Each row is a point. Each copy is the shape, with its points in the same order, stretched, turned, moved and blurred by noise. Is it also mirrored, or only turned?
(in the rows, 128 means zero)

Shape (7 x 3)
[[174 145 128]
 [168  88 161]
 [178  88  74]
 [131 113  61]
 [103 131 154]
 [209 146 102]
 [ 67 217 140]]
Copy 1 (7 x 3)
[[125 167 103]
 [133  98  74]
 [199 133 134]
 [165 134 185]
 [ 73 109 132]
 [166 191  99]
 [ 11 174 185]]
Copy 1 is: mirrored
Copy 2 (7 x 3)
[[145  83 106]
 [166  83 166]
 [199 129 112]
 [160 159 107]
 [101 119 157]
 [177  77  80]
 [ 24 121 105]]
Copy 2 is: mirrored

Shape (10 x 4)
[[109 125  80  52]
 [139 138 181 191]
 [154 140  52 100]
 [141 138  99  80]
 [106  98 103 112]
 [105 137 173 182]
 [120 157 198 185]
 [182 140  96  65]
 [ 98  42 126 148]
 [ 81  90  73 119]]
Copy 1 (10 x 4)
[[217 154 142  56]
 [ 70 136 134 186]
 [177 141  72  55]
 [176 144 131  66]
 [194 119 129 115]
 [111 155 148 192]
 [ 72 164 162 200]
 [139 137 119  36]
 [182  61 127 159]
 [228 113 109 128]]
Copy 1 is: mirrored
Copy 2 (10 x 4)
[[ 24 125 107  90]
 [198 102 134 147]
 [ 73 179 103  82]
 [ 76 135 118  82]
 [ 67 123 122 137]
 [169  93 111 160]
 [200  82 117 145]
 [ 83 153 144  51]
 [ 86 114 162 195]
 [ 43 137 102 162]]
Copy 2 is: mirrored

Shape (13 x 8)
[[121  80 143 141 181 109 125 104]
 [ 72 123 172 144  91  95 170 133]
 [187 170 202 152 173 158 171 101]
 [117 207 139 157 106 115 156 182]
 [217 128 139 117  73 131 129 130]
 [215 122 158 126 144 114 198 138]
 [208 148 149  94 102 137 127 123]
 [ 75 146 115  93 159 114 124 140]
 [111 102 179 143 189 156 153 130]
 [133 125  86 149 149 128 229 128]
 [153 183  69  87 121 153  98 106]
 [132 127 187  90 147 102 111 125]
 [156 110  97 182 130  59 166 106]]
Copy 1 (13 x 8)
[[129  60 102 134 169 143 126  96]
 [118  78 152 185 166  70 132 196]
 [141 116 190  81 170 109 232  59]
 [142 201 147 150 203  57 178 185]
 [249 148 149 107  89  92 175 125]
 [197 112 126 136 139 129 243  94]
 [209 150 145  80  96  94 178 116]
 [ 72 146  88 120 163 111 112 165]
 [ 93  84 172 138 186 173 167 109]
 [114 148 101 222 139 132 210 101]
 [131 217 105  85  85  79 118 112]
 [142  80 129  72 161 106 140 145]
 [182  93  65 202 166  79 152  92]]
Copy 1 is: only turned
Copy 2 (13 x 8)
[[104  78 112 172 152 112 129 142]
 [ 70 160 144 147  74 116  67 127]
 [119 160 163 167 138 148 215  92]
 [ 91 201 150  82  55  88 152 140]
 [212 168 123 119  91 165 112 140]
 [136 191 117 168 138 169 161 163]
 [194 176 124 121 136 142 117 113]
 [ 95 143 110  97 153  57 104 120]
 [ 65  98 166 152 158 111 160 143]
 [ 40 170  73 109 138 181 158 146]
 [171 141  82  37 139  98 117  73]
 [145 152 156 166 153  76 106 108]
 [108 136  44 182  75 142 132 133]]
Copy 2 is: mirrored
Copy 3 (13 x 8)
[[159  89 162 131 159 129 143 129]
 [103  59 129 120 113  72 171 194]
 [130  10 103 146 102 193 154 101]
 [ 54 101  58 154 111 132 154 161]
 [169  80  57  82  76 147  80 136]
 [171  55  38  92 113 142 151  98]
 [141  66  74  69  94 175  97 147]
 [ 83 138 142 104 163 156 168 170]
 [158  63 155 172 131 157 178 146]
 [127 134  98 111  87 110 212  78]
 [ 85 170 117  73  98 198 104 129]
 [129  55 132  88 159 154 124 190]
 [117 113  98  99 132  65 126  90]]
Copy 3 is: mirrored
Copy 4 (13 x 8)
[[143 125  89 107 185 128 116  78]
 [ 92  84 143 146 130  99 154  80]
 [218 118 206 192 195 113 105 100]
 [145 131 154 210 115  91 186 162]
 [128 181 189 156 142 171  78 156]
 [178 164 191 165 178 175 148  98]
 [155 177 202 135 151 147  80 158]
 [138 127 106  89 133  86 166 138]
 [162  84 122 134 212 116 129 102]
 [189  99 128 144 133 181 198  89]
 [179 164 145  96 105 133 100 185]
 [129 157 159  99 176  89 111 115]
 [147 159 103 159 120 161 151  58]]
Copy 4 is: mirrored
